Every row gives one point. Any point is a mix of the corners, with weights that add up to 1. It lies inside the corners' shape when no weight is negative. Say inside or outside, and name the corners with a negative weight.

Corners:
(1): [0.39 0.40 0.17]
(2): [-0.89 -0.59  0.12]
(3): [-0.14  0.85  0.09]
(4): [ 0.21  0.53 -0.38]
Points:
[-0.56 -0.29  0.11] => inside
[-0.54  0.10 -0.03] => outside (1)
[ 0.23  0.22 -0.01] => outside (3)
[-0.33  0.43  0.03] => outside (1)
[0.05 0.15 0.24] => outside (4)
[ 0.34  0.81 -0.01] => outside (2)
[0.34 0.83 0.08] => outside (2)
[-0.23  0.51 -0.07] => outside (1)

Corners:
(1): [-0.39 -0.37 -0.71 -0.01 -0.33  0.00  0.75 -0.20 -0.01  0.55 -0.27 -0.93]
(2): [-0.02  0.41 -0.08  0.52 -0.58  0.60  0.57 -0.19  0.50  0.22 -0.39 -0.31]
(3): [-0.52  0.42  0.68 -0.23  0.03  0.47 -0.21  0.28  0.08 -0.04  0.51 -0.15]
(4): [-0.09 -0.16 -0.65  0.25  0.13  0.66  0.73 -0.19 -0.57  0.57  0.05 -0.90]
(5): [ 0.43  0.66  0.07 -0.21  0.22  0.66 -0.87  0.17  0.12  0.81  0.40  0.50]
(6): [-0.43 -0.09 -0.26  0.76  0.05 -0.57  0.90  0.43  0.46 -0.43  0.48 -0.27]
(7): [ 0.81  0.04 -0.46 -0.23 -0.36  0.29  0.66 -0.57 -0.46  0.57  0.34 -0.59]
(8): [-0.40 -0.64 -0.66  0.77  0.32 -0.10  0.31 -0.51 -0.20 -0.37 -0.64  0.37]
(9): [-0.74  0.74 -0.45  0.57  0.96  0.73 -0.24 -0.79  0.49  0.26 -0.35  0.33]
(10): [ 0.27  0.93  0.67 -0.03  0.01  0.18 -0.40  0.37  0.09 -0.30 -0.70  0.42]
(11): [-0.18  0.87 -0.40  0.70  0.21  0.02 -1.03 -0.49  0.18 -0.37  0.62  0.20]
(12): [-0.30  0.31 -0.49 -0.41  0.31  0.85 -0.57  0.25  0.31 -0.09  0.32 -0.13]
(13): [ 0.87 -0.27  0.11  0.40 -0.35 -0.50 -0.32 -0.19  0.18 -0.59 -0.12 -0.36]
Points:
[ 0.28  0.20 -0.21 -0.21  0.09  0.47 -0.53 -0.12 -0.26  0.28  0.12 -0.01] => outside (2, 6, 9)
[ 0.07  0.60 -0.21 -0.08  0.06  0.74 -0.44  0.05  0.09  0.45 -0.19 -0.33] => outside (3, 6, 7, 8)
[-0.22  0.06 -0.23  0.21 -0.19  0.22  0.17  0.04  0.14  0.10 -0.06 -0.38] => outside (7, 9)
[-0.19  0.13 -0.22  0.23  0.08  0.28  0.17 -0.15 -0.01  0.01 -0.04 -0.27] => outside (5)
[-0.07  0.04 -0.16  0.19 -0.06  0.15  0.48  0.07  0.16  0.06 -0.05 -0.26] => outside (11)
[ 0.44 -0.18 -0.37  0.14 -0.18  0.10  0.34 -0.05 -0.11  0.20 -0.27 -0.18] => outside (3, 9, 11)
[ 0.02  0.21 -0.14  0.30  0.01  0.10  0.10 -0.18  0.12 -0.13 -0.17 -0.20] => outside (5)
[-0.23  0.16 -0.39  0.33  0.29  0.45  0.16 -0.30 -0.03  0.21 -0.09 -0.20] => inside
